Every row gives one point. Each copy is the shape, with its points in the same order, turned, moved and blurred by noise. Some copies are also mirrored. Which?

Shape, 6 rows:
[[-24.7 -11.6]
 [ -8.0   0.1]
 [-22.6   9.7]
 [  6.5  10.7]
 [ 27.9  18.4]
 [  6.4   2.6]]
Copy 1 (6 x 2):
[[-24.1  -3.6]
 [ -8.3  -7.3]
 [-15.4 -23.9]
 [ 15.0 -11.8]
 [ 36.3  -5.5]
 [  9.9  -2.7]]
Copy 1 is: mirrored
Copy 2:
[[-17.5 -21.3]
 [-12.3  -3.7]
 [-28.6  -6.0]
 [ -6.5  16.8]
 [  4.3  35.4]
 [  0.6   8.2]]
Copy 2 is: only turned

Shape, 7 rows:
[[ -7.0 -16.6]
 [ -3.1 -22.3]
 [-20.0 -13.3]
 [-19.0  -4.1]
 [  9.0  23.1]
 [  7.7  24.6]
 [-14.0 -13.1]]
Copy 1 (7 x 2):
[[-21.5  -2.1]
 [-28.9  -0.8]
 [-23.8 -15.7]
 [-13.0 -17.5]
 [ 19.6   4.1]
 [ 19.0   2.5]
 [-19.0 -13.9]]
Copy 1 is: mirrored
Copy 2, 7 rows:
[[ 13.4 -11.6]
 [ 19.4  -5.7]
 [  9.2 -23.3]
 [ -0.9 -21.3]
 [-24.9  10.0]
 [-24.0   9.5]
 [ 12.1 -18.6]]
Copy 2 is: only turned
Copy 3 (7 x 2):
[[  1.7  16.8]
 [  7.1  18.9]
 [-12.8  24.5]
 [-15.7  17.9]
 [-13.8 -22.0]
 [-14.9 -21.1]
 [ -5.6  19.8]]
Copy 3 is: mirrored

Shape (9 x 3):
[[  9.0  -2.9  -2.9]
 [ -7.0  12.9  -5.6]
 [  1.3 -21.0   5.2]
 [-30.3  27.0   1.1]
 [ 22.0   3.5  -0.8]
 [ 31.0  -6.7 -15.0]
 [ 10.6 -15.2  16.9]
 [ 28.8  25.1  13.5]
 [  4.6  -4.6  10.0]]
Copy 1:
[[ -4.6  -0.7  10.1]
 [ -2.1  -8.3 -12.9]
 [-19.0  -7.1  20.8]
 [-11.6 -18.4 -37.0]
 [  4.3  14.5   9.2]
 [ 15.3  10.3  24.7]
 [-25.3   6.7  15.5]
 [  0.7  32.3  -9.9]
 [-17.7  -0.6   4.0]]
Copy 1 is: only turned
Copy 2:
[[  9.1  -4.6  -5.7]
 [ 20.8   9.2   9.1]
 [-12.6 -10.6  -0.2]
 [ 21.6  21.5  35.6]
 [ 22.4 -14.7  -7.8]
 [ 17.1 -11.7 -30.0]
 [ -4.8 -23.0   6.4]
 [ 40.4 -27.1   4.1]
 [  4.1 -12.6   5.7]]
Copy 2 is: only turned
Copy 3, 9 rows:
[[  4.5   4.8  -8.8]
 [  9.1   4.8  14.3]
 [-17.0  -3.4 -10.4]
 [  5.5   8.8  39.7]
 [  6.8  15.6 -12.3]
 [ 17.2   4.1 -29.2]
 [-17.9   7.0 -16.8]
 [  6.8  41.7  -9.3]
 [ -9.4   4.9  -3.6]]
Copy 3 is: mirrored

Shape:
[[  1.3 -15.1  -2.5  24.2]
 [-10.6  24.3   4.9  21.7]
 [ -4.2  11.1  -4.0  -3.1]
 [-16.2   7.0   2.3  -4.0]
 [-12.1   2.7  -5.9  24.4]
 [  5.5 -10.8  20.2 -18.4]
 [  5.8 -14.8  -3.8 -35.1]
 [ 38.3  28.3  10.9 -18.7]
 [ 14.3  -4.0  -6.3  24.0]]
Copy 1 (9 x 4):
[[-19.0 -13.6  -3.5  14.0]
 [-10.0  14.4 -15.3  -5.9]
 [  4.8   8.8  12.3   1.3]
 [ -6.9   3.8  19.0  -9.2]
 [-23.5   4.9  -4.5   9.2]
 [ 12.4 -23.5  20.6 -14.1]
 [ 24.4 -13.9  41.7   5.9]
 [ 54.1  -1.0 -11.4  -1.5]
 [ -0.8 -10.4 -11.4  20.3]]
Copy 1 is: mirrored
Copy 2, 9 rows:
[[  5.0  -1.0  27.2  -3.2]
 [ 21.9  -1.5  -4.6  18.6]
 [ -4.8  -1.8  -8.6   6.3]
 [ -4.3   9.3  -7.4  10.0]
 [ 11.0   0.9  14.4  17.3]
 [ -9.7  15.1  -7.0 -25.1]
 [-37.5   2.3  -7.4 -21.7]
 [  4.4 -22.7 -37.1 -29.5]
 [ 10.5 -15.8  18.4  -6.4]]
Copy 2 is: only turned
Copy 3 (9 x 4):
[[  6.7 -25.7  -0.9  14.5]
 [ -6.2  -5.7  33.2  14.0]
 [ -0.9   9.8   7.2  11.2]
 [-14.3   7.1   5.8  17.8]
 [ -1.1 -15.7  16.5  22.2]
 [-13.8   3.7 -14.3 -14.0]
 [ -0.8  21.6 -30.0  -0.1]
 [ 14.5  28.9  12.9 -32.4]
 [ 20.5 -18.6   9.1   8.5]]
Copy 3 is: only turned

Shape, 10 rows:
[[ -1.6  -1.8 -25.9   1.3  -8.8 -11.5]
 [  2.2  12.8 -10.2   6.0   0.8   0.1]
 [ -6.7  -8.3 -14.0  14.2   5.3  -5.0]
 [ 16.4  13.2   1.6  -6.2  20.2  22.3]
 [-27.3  -5.9 -18.0  -1.2   4.4 -22.2]
 [-20.8   6.4   6.5  -2.3   2.1  16.3]
 [  4.5   3.5  -0.2   3.3  25.4  18.5]
 [ 51.3   6.6   2.2  -0.6  -6.2 -33.9]
 [ -3.0 -31.6 -17.9  -9.2   1.2   1.7]
 [ 31.8  15.4   8.0  17.9  -2.7 -11.9]]
Copy 1:
[[-10.2   7.2 -18.0   8.6  -8.4 -16.6]
 [ -7.9  16.6   0.3  -3.8  -2.2 -11.7]
 [ -2.8  14.4 -17.1   3.8  10.4  -7.0]
 [-14.6  14.5   7.4 -33.9  -6.5   9.3]
 [  3.9  -7.5 -18.2   6.7  14.9 -29.6]
 [ -2.7  -7.0  15.4  -2.7  15.3   5.0]
 [ -6.1  12.9   1.6 -30.2   8.5   7.6]
 [ 14.8  33.0 -16.1 -13.0 -55.8 -17.1]
 [ -6.1 -10.3 -34.3   3.8  -3.1   9.0]
 [ 13.8  39.2   3.2  -7.7 -28.6  -6.8]]
Copy 1 is: only turned
Copy 2, 10 rows:
[[  0.4  -1.5  -6.3  34.9  -3.9  11.3]
 [-13.2  10.2  -5.1  14.2  -2.2  14.3]
 [ -8.8   1.7   2.8  24.4 -16.2  25.0]
 [-10.5  16.2   9.0 -17.5  13.1  18.7]
 [-10.5 -16.4  14.6  34.8 -22.5   6.9]
 [ -7.1  12.0  17.2  -1.1 -23.9   3.8]
 [-14.2  14.3  15.9  -5.1   3.5  31.6]
 [-14.3 -18.5 -47.0   4.8  21.6  16.7]
 [ 20.5 -14.3   7.4  14.7  -8.5  26.4]
 [-21.3   6.1 -38.2  -0.8   4.3  16.9]]
Copy 2 is: mirrored

Shape, 14 rows:
[[-26.1   6.1  23.0   8.0   0.7  -3.2 -20.3  23.5]
 [  1.6 -26.0 -10.4  22.0 -12.5   4.3  -9.1  -8.6]
 [-22.8 -27.4  29.6 -10.7   8.5  -7.2   7.4  -9.5]
 [ -3.9 -15.8  11.7  19.6  -0.5  -1.4   8.5  -1.3]
 [-14.4   4.0  -6.9  20.6  19.6   2.5   5.1 -12.9]
 [ -2.1  -3.5 -16.9 -20.4   4.8 -12.7 -12.4 -14.8]
 [  4.9 -27.4  20.3  -2.6 -15.7  -6.3  25.0  19.2]
 [-18.8   8.0  -1.2   5.3  25.3  12.1 -21.8  22.6]
 [ -3.5   1.3  23.0  -9.2  10.5  17.2 -17.3 -17.6]
 [-29.5  12.0   6.2 -16.7  15.1  20.5  13.1 -19.5]
 [  3.8  -8.2  16.2   4.2  -5.8  -1.0   9.8  -2.8]
 [ 12.8 -23.7   0.8 -18.2  -9.9 -23.3  21.8  -9.7]
 [-27.3  -9.6  18.7   7.4  15.7 -14.8  26.8  27.5]
 [ 13.5  11.7  -9.1  21.4  17.9  23.4  24.1  25.5]]
Copy 1:
[[-15.7   3.6 -12.7  18.2  15.6  -3.3 -27.8  27.1]
 [ -4.2 -19.8   5.3  28.0   0.8  18.6  -2.6 -17.5]
 [  9.5 -26.8 -17.8 -10.1  19.0   4.3 -36.2  -2.9]
 [  9.3 -11.1   2.3  14.4  16.7   3.4 -10.1  -7.3]
 [ -7.2  -9.5 -10.2  -0.3  20.9   3.5  18.2  -1.2]
 [ -8.4 -11.3 -21.2 -10.0 -25.3  12.8  -1.0  -4.4]
 [ 28.0 -16.5  18.6   7.7  -1.1  -7.3 -33.4  -2.4]
 [-26.0  -3.7  -2.0   2.0  10.5   9.7  -1.6  34.8]
 [-18.2   5.6  -9.7 -16.1  14.0  22.5 -22.6  -6.3]
 [-25.4 -11.8  -8.5 -33.7  17.6 -10.9  -7.0  -5.8]
 [  8.9  -1.8   4.0   2.9   7.3   2.6 -18.3 -10.9]
 [ 30.1 -18.9  -3.2  -7.4 -23.1  -0.4 -16.4 -18.1]
 [ 19.9 -22.7  -2.7   1.4  22.6 -23.1 -15.9  27.8]
 [  3.5   5.2  39.4  -2.3  14.3  -3.7  19.7  16.3]]
Copy 1 is: only turned
Copy 2:
[[ 20.4 -19.8   4.7 -16.4  -4.6  31.7   5.6   8.4]
 [ 11.4   1.8  -3.7  28.7  -5.9  15.4 -29.1   3.6]
 [ 22.7 -26.3   4.2   2.0  38.6  16.0 -10.9   6.9]
 [ 20.3  -1.1   8.7  25.2   7.6   9.7  -5.7  -1.2]
 [  2.9  10.0   8.4  19.2  10.5  14.8   1.6  30.8]
 [-11.5  -1.3 -13.1  -9.7  13.9   2.6 -24.4  24.4]
 [ 18.3 -12.0  -8.2  15.0  14.8  -8.1  -1.8 -31.0]
 [  0.2  -1.7 -12.4  -6.0  -5.6  41.5  17.5  22.8]
 [-12.4  -4.8  13.7  -6.9  21.4  38.3 -14.8   3.3]
 [-21.2 -24.4  16.4  12.2  34.5  15.1   6.1  26.0]
 [  8.2  -0.9   6.9   9.5  12.8   6.4  -5.7  -5.7]
 [ 11.8  -0.1 -10.9   4.2  31.6 -26.6 -25.3  -5.1]
 [ 34.2 -15.3  -3.9   4.5  19.0   2.5  31.7   6.6]
 [-13.6  21.1  -7.2  24.7  -4.2  14.6  34.5  -8.0]]
Copy 2 is: only turned
Copy 3:
[[-12.8 -25.8  -2.1 -23.0 -19.4   0.6  -8.5   7.7]
 [  8.3   8.0  -3.6 -13.7   6.5 -25.5  27.4  -1.7]
 [-13.3  -0.3  -7.3 -36.4  20.3   7.9  -4.5 -23.2]
 [ 10.9   6.7  -7.1 -19.0  -2.1  -9.4   6.6 -15.4]
 [  3.4  17.6   3.4  -9.5   0.0 -29.2 -17.0  -5.0]
 [-18.3  16.4  18.2   4.2  18.3  -0.5   7.9   4.0]
 [ 22.0   1.9 -21.8 -16.9   6.0  26.6  16.0 -17.9]
 [ -5.7 -24.0   9.5   2.6  -4.7 -16.5 -21.5   8.6]
 [-29.9  -7.9   0.9   0.8   2.1 -13.4  -1.6 -25.7]
 [-28.7  11.8 -20.5  -0.1  14.4  -8.9 -30.2  -9.8]
 [  3.4   8.6  -9.2 -11.2  -5.2   3.0   7.9 -20.0]
 [  5.7  26.1   0.5  -8.7  22.0  26.2  18.3 -15.5]
 [ 22.6  -4.0 -11.7 -30.6   2.6  20.0 -29.1  -2.4]
 [ 35.2  -0.5 -11.6  24.2 -13.6 -13.4 -20.9  -8.6]]
Copy 3 is: mirrored
Copy 4 (14 x 8):
[[-19.5 -24.3 -14.7  30.5   0.2   1.2 -15.0 -15.4]
 [ 14.2 -13.2  -4.4 -16.4   5.5 -12.8   1.1   4.5]
 [  3.4 -21.4 -25.9  31.0  12.1  -4.5  34.3  -0.4]
 [  7.0 -21.1  -3.9   7.8  -7.6  -1.3  12.0   8.6]
 [ 13.9   7.0 -14.4  11.7 -24.7  -0.3   3.7  -4.2]
 [-12.7  24.0 -14.5   1.7   9.8 -17.3  17.4  -7.5]
 [-14.2 -28.7  -0.2  14.3  12.0   3.6  22.1  34.5]
 [ -2.3   4.9  -8.8  36.4  -1.8  -4.4 -27.0 -11.2]
 [  7.0   1.0   1.2  23.4  13.2   7.9  16.3 -28.1]
 [  8.6  18.8 -28.4  28.3   0.8  27.6  18.2 -10.7]
 [ -4.4 -14.3   1.4   9.6   0.1   5.9  20.4   5.9]
 [-16.4  -0.8  -5.5   0.3   8.6 -11.7  44.3  25.4]
 [-11.2 -22.0 -24.9  43.3 -17.8   0.8   6.8  25.9]
 [  7.1  10.0  19.1  21.6 -21.0  18.1 -16.5  29.1]]
Copy 4 is: only turned

Shape:
[[ 10.9  13.8   8.8  -7.9   9.2  -9.7 -21.5   0.5]
 [-10.5 -24.7  13.6 -21.0   3.1  25.6  15.3   1.9]
 [  2.6  15.9   4.2  -5.8  -1.7  -9.0 -16.0  26.6]
 [ -0.8  -7.9 -12.7  -4.7  26.6  19.3  19.2  -7.9]
 [ 24.5  31.7  -3.9 -13.1  -9.2 -20.3 -26.6  -5.5]
 [ -7.1   2.0  -1.0 -21.0 -14.9  11.2  19.9 -34.9]
 [-20.0   1.0   1.0   9.7  10.5 -15.1  -1.8  10.9]
 [ 35.5  24.0  -4.3  -0.4  -4.8  20.6 -27.9  -2.6]
 [ 18.4 -30.3  -8.4  -7.5   5.1  -4.1  33.6 -13.6]
 [ -7.1  -9.7 -19.4 -20.7   5.0   0.0  -4.1  -1.5]
 [-16.1  -4.1  -4.1  18.9  -3.5  -5.8 -17.3  -3.4]
 [ 11.1 -18.8   4.6 -24.0  37.0 -20.6 -10.3  10.5]]
Copy 1 (12 x 8):
[[ 20.7  19.6  15.0   0.9   6.8   3.3   5.1  -8.7]
 [ -6.4 -19.3   2.7  35.0   6.2 -20.7 -13.3   6.6]
 [ 32.2   7.3   1.8 -11.4   5.4  -2.9  -0.8   6.5]
 [-19.6 -16.6   0.9  15.4  15.8   8.4 -13.3 -13.7]
 [ 30.7  36.1  14.9 -12.2 -11.8   4.0  -7.3 -21.4]
 [-24.7  12.6   7.2  16.8 -12.3 -27.1 -27.8 -16.8]
 [ -2.9   7.7  -1.1 -10.0  12.8   0.9   7.9  19.8]
 [ 34.4  14.9  -6.7   5.4   2.1   0.2   1.9 -46.1]
 [-25.4 -25.3  14.7  14.3 -25.9   4.3  -4.6  -8.2]
 [ -1.5   7.4  -3.2  15.4  -4.4   9.7 -20.3   4.2]
 [ -5.4  19.2 -19.1  -0.1   0.9  -4.7  16.0   8.5]
 [ 11.3  -2.4  33.3  20.9   4.5  28.1   3.5  13.1]]
Copy 1 is: mirrored
Copy 2, 12 rows:
[[ 17.4  14.0  20.1 -15.1  12.6   4.4 -11.4   3.7]
 [ -9.5  -9.4 -14.2   6.3  26.0   3.9  10.2 -28.9]
 [ 24.2  -4.9   5.7  -9.2  -4.6  -1.0 -22.9   5.2]
 [ -9.9  24.0 -21.3  11.2  19.3   7.2  14.6  -2.2]
 [ 23.8  13.4  34.9 -24.6  -6.1   7.5  -0.6  14.8]
 [-15.9   3.9   5.7 -16.2  12.4  -7.6  40.8 -15.7]
 [  1.8  14.6  -3.4   3.4   2.6 -23.8 -20.0  -0.6]
 [ 18.9  -2.2  25.8  -3.3  11.8  27.4  10.5  29.9]
 [-38.4  15.1  -4.8   8.5  -5.8  19.9  12.4 -24.1]
 [ 12.2  15.0  -0.3  10.5  -3.1  -1.3  12.8 -17.5]
 [  0.5   5.2  17.0  17.1   5.5 -25.0  -4.7   5.6]
 [ 10.4  30.8   3.5   3.4   9.9  17.9 -26.7 -27.8]]
Copy 2 is: mirrored
Copy 3, 12 rows:
[[-15.7  26.3   4.3 -18.7  -3.5  -8.9   3.0  -1.5]
 [ 11.3  -8.9 -30.7  -7.9  33.6 -11.8  -8.1 -19.7]
 [-14.7  10.8   4.9 -37.8  -2.4   8.7  -4.1  -9.6]
 [-10.4   7.0 -20.0  22.9  24.7   3.3  -8.7 -10.2]
 [-15.3  28.3   6.7 -22.1 -25.6  -1.3  12.6  14.7]
 [ 20.1 -10.3 -29.3  10.0  -8.2 -15.7  10.4  -4.7]
 [-27.5 -12.7   7.0 -11.2  -2.1   0.6  -6.7 -15.7]
 [ 13.1  47.4  10.0 -10.2  -4.4   6.7   1.2  13.0]
 [  1.7  -9.2 -11.7  20.6  35.0  -7.8  31.5  -3.1]
 [-10.3  -9.1 -18.3  -7.7   9.1   1.6  -9.8  12.2]
 [-11.6  -4.3  20.5  -0.3  -6.9 -12.0 -18.2  -6.0]
 [-41.4  14.4 -13.5 -19.3  37.7  -9.5   8.5   9.3]]
Copy 3 is: only turned
Copy 4 (12 x 8):
[[ -3.3  21.8   0.7  25.0 -16.4 -16.9  11.5 -12.3]
 [ 22.0  10.9 -19.5 -13.1  24.8  -9.6  -5.9  -6.0]
 [ -1.6  -1.3  -9.5  31.3 -16.7  -1.3   3.8  -9.3]
 [ 13.0  -0.1   9.6 -12.3  13.1 -37.9  -1.4   9.3]
 [-18.0  13.3   8.3  22.2 -41.3 -12.7   2.4 -27.6]
 [  3.0  18.5  15.1 -24.9   8.6  -8.0 -19.8 -24.7]
 [ -8.9  -1.1  10.7  24.4  13.3  -1.5  10.9   4.9]
 [  6.6  11.6  -4.5  -0.5 -49.0 -14.3  23.9 -15.6]
 [-24.3  14.8 -11.8 -21.6  14.0 -35.1 -15.1   8.7]
 [ -6.5  -4.1  -2.4   1.5  11.9 -24.7   6.3 -21.2]
 [-14.2   1.2  13.5   9.7   4.5   4.1  24.2  -5.3]
 [ -8.5  21.5 -17.2  35.6  13.8 -44.2  10.2  -4.6]]
Copy 4 is: mirrored

Shape, 12 rows:
[[ -4.9  -9.9  15.0   8.4  21.1  11.5  -2.9  50.0   0.5]
 [ -2.5 -10.0 -19.9  -3.6  -3.0  -3.2  14.3  33.9   7.0]
 [  3.8  -4.2  17.5  -5.8   1.2  34.0  20.2 -11.9 -32.1]
 [ -3.5   1.7 -13.9 -10.8   8.7  -7.8 -10.6  -9.3  -4.9]
 [  6.9  16.5 -14.8 -21.0  -7.4   8.6  -4.5 -11.5   4.3]
 [ 14.3 -17.4   9.0  -9.3   3.9  27.3  16.1  10.7  14.6]
 [  7.2  62.1 -28.5   1.3   9.9 -15.5   9.1  -8.4 -20.2]
 [  9.0  -3.5  -8.7 -43.7   4.4 -20.4   3.5  -9.7   5.8]
 [ -6.3   3.1  11.9   3.6  -1.9 -13.6   4.7 -12.8  12.2]
 [ 14.1  -5.9  -4.2  16.4   9.2 -10.2   2.1  -6.9 -15.9]
 [  8.1 -19.9  14.8   1.7 -11.9  -5.1  -3.6  16.0  -9.7]
 [ 15.9  32.9   7.3  11.7   7.1  -3.3  -3.8   6.9  11.9]]
Copy 1 (12 x 9):
[[ 11.0 -12.8  18.5   7.8  26.4  -3.3 -28.7  40.6 -20.4]
 [ -0.5 -10.2  21.1  32.5  -1.4   3.0 -34.0  11.6  -7.7]
 [-32.4 -35.1 -19.2 -13.5  -9.0   2.5  -9.4   9.8 -11.8]
 [ -8.3  17.4   3.6  10.8  -9.5   6.1  -3.3  -0.5 -12.2]
 [-21.2   5.6  19.0   2.2 -20.4  18.1   3.6  -8.4 -13.0]
 [ -4.5 -28.0  14.9  -7.3   3.4  14.3 -31.5  -3.9 -13.6]
 [-48.9  15.0  17.8  37.4   0.9  17.9  35.0   0.5   3.2]
 [-26.9  23.9  22.0   2.5 -15.8  -7.4 -25.8 -21.8 -17.2]
 [ -1.0   5.2  12.6  -4.7  -2.2  -9.2   3.8 -11.8  10.6]
 [ -2.3  -8.4  -7.8  19.8   8.0  -6.9   9.9  -6.2 -14.6]
 [  4.5 -15.5  10.3   2.1  -6.7 -20.9  -9.6   8.8 -26.7]
 [ -8.6  -5.6  30.9   3.8  17.1  15.0  18.3   2.0  -3.6]]
Copy 1 is: mirrored
Copy 2:
[[-31.2 -11.1  11.1  27.4 -21.1  19.7  27.4   0.1   8.2]
 [-20.7 -11.4  -1.6  -3.1 -13.6  21.3  -5.3  20.4   4.7]
 [ -4.8  33.0  -9.6  32.5 -11.3  -2.0  -3.9 -17.8 -28.5]
 [  3.2  16.5  14.0  -5.9   9.0  -2.8   3.5  12.0   5.2]
 [ 18.5  15.2   9.6 -13.7 -18.4 -12.3  -6.8   9.6  -1.7]
 [ -7.2  -3.5  11.2   6.2 -28.9  16.3   1.1 -17.7 -23.6]
 [  6.1  33.7 -34.5 -29.2  -1.7 -30.0  24.4  26.8  10.6]
 [  7.7   5.0  25.9 -17.7   4.4  -3.5  -3.7  28.6 -25.8]
 [  1.3 -13.9   3.9  -3.4  10.8 -16.2   2.8 -10.0  -6.6]
 [  4.9  11.1  -7.4   0.7  17.6  11.8  15.5  -5.9  -3.2]
 [  5.1 -14.5   2.6  24.5   3.9  15.2   5.5   2.0  -8.8]
 [  6.8  -5.0  -6.6 -12.6 -15.0 -13.9  31.3  -5.1   5.1]]
Copy 2 is: only turned
Copy 3 (12 x 9):
[[ -4.1  14.0  34.8   4.9  35.8  26.1  19.0  16.8 -16.3]
 [ -6.3  19.9  -5.0  -2.2   9.7   7.8  16.5  20.9 -23.1]
 [  4.1 -23.3  20.1  -9.4  21.6  -6.3 -29.9 -16.0 -20.7]
 [ 12.7   9.2   6.5 -24.7  -1.6   1.8  -9.9  17.1   9.8]
 [ 11.3   5.4  -1.9 -26.4 -18.0  13.6 -12.5  -4.0  -2.0]
 [-18.8 -18.3   8.0   2.4   6.0  21.7   1.2   0.5 -14.3]
 [ 48.4  13.8   2.4 -67.0  -6.2   8.7 -10.3  14.3 -30.0]
 [-21.1   9.6  -0.9 -41.3 -15.6  -3.0  -5.2   9.7  10.6]
 [ 13.8 -12.9   6.4 -24.8   2.7  -2.8  18.6   4.6  10.3]
 [ 18.2 -12.5  20.9 -16.4   1.9  -9.4  -3.1  29.6  -9.8]
 [ -2.9   2.0  29.4   2.9   1.8 -12.8  12.5   6.7  -7.7]
 [ 27.2  -6.0  23.4 -33.1  -6.2  25.8  19.2   8.5 -14.2]]
Copy 3 is: only turned
Copy 4:
[[ 24.9   4.2  20.2  -6.7 -11.7  14.3   8.8  39.5   2.4]
 [  8.1   6.8 -16.4 -21.5 -11.0   8.9  13.2  10.4  -0.5]
 [ -3.1 -17.3 -10.5  36.0 -11.0   0.9 -33.6  10.5  -7.3]
 [-23.2  10.1  -6.7  -4.2  19.9 -11.9  -3.6   8.7   1.2]
 [-27.1   5.7  -7.0 -12.6  -2.6 -20.4 -16.3  -4.2 -15.5]
 [ 13.4 -28.1  -7.6  -6.1 -17.5 -11.0 -13.1  12.4   3.9]
 [-34.1  48.9  -4.0  22.5 -10.2 -30.9  13.2 -14.6 -26.1]
 [-22.5  -8.5 -24.8 -18.2  23.2 -22.3  -1.9  11.7 -23.1]
 [-10.0 -13.2   7.8   0.5  19.0  -2.6   6.2 -14.1  -6.2]
 [  9.9  15.7 -10.6  12.8  18.3  -7.2  -7.2  -5.7   5.1]
 [ 20.4  -2.4  -0.1  -4.2  14.5  13.9 -13.7   6.6 -10.5]
 [  2.1  15.8  26.1   1.2  -0.8 -23.1   6.6 -11.6 -17.5]]
Copy 4 is: mirrored
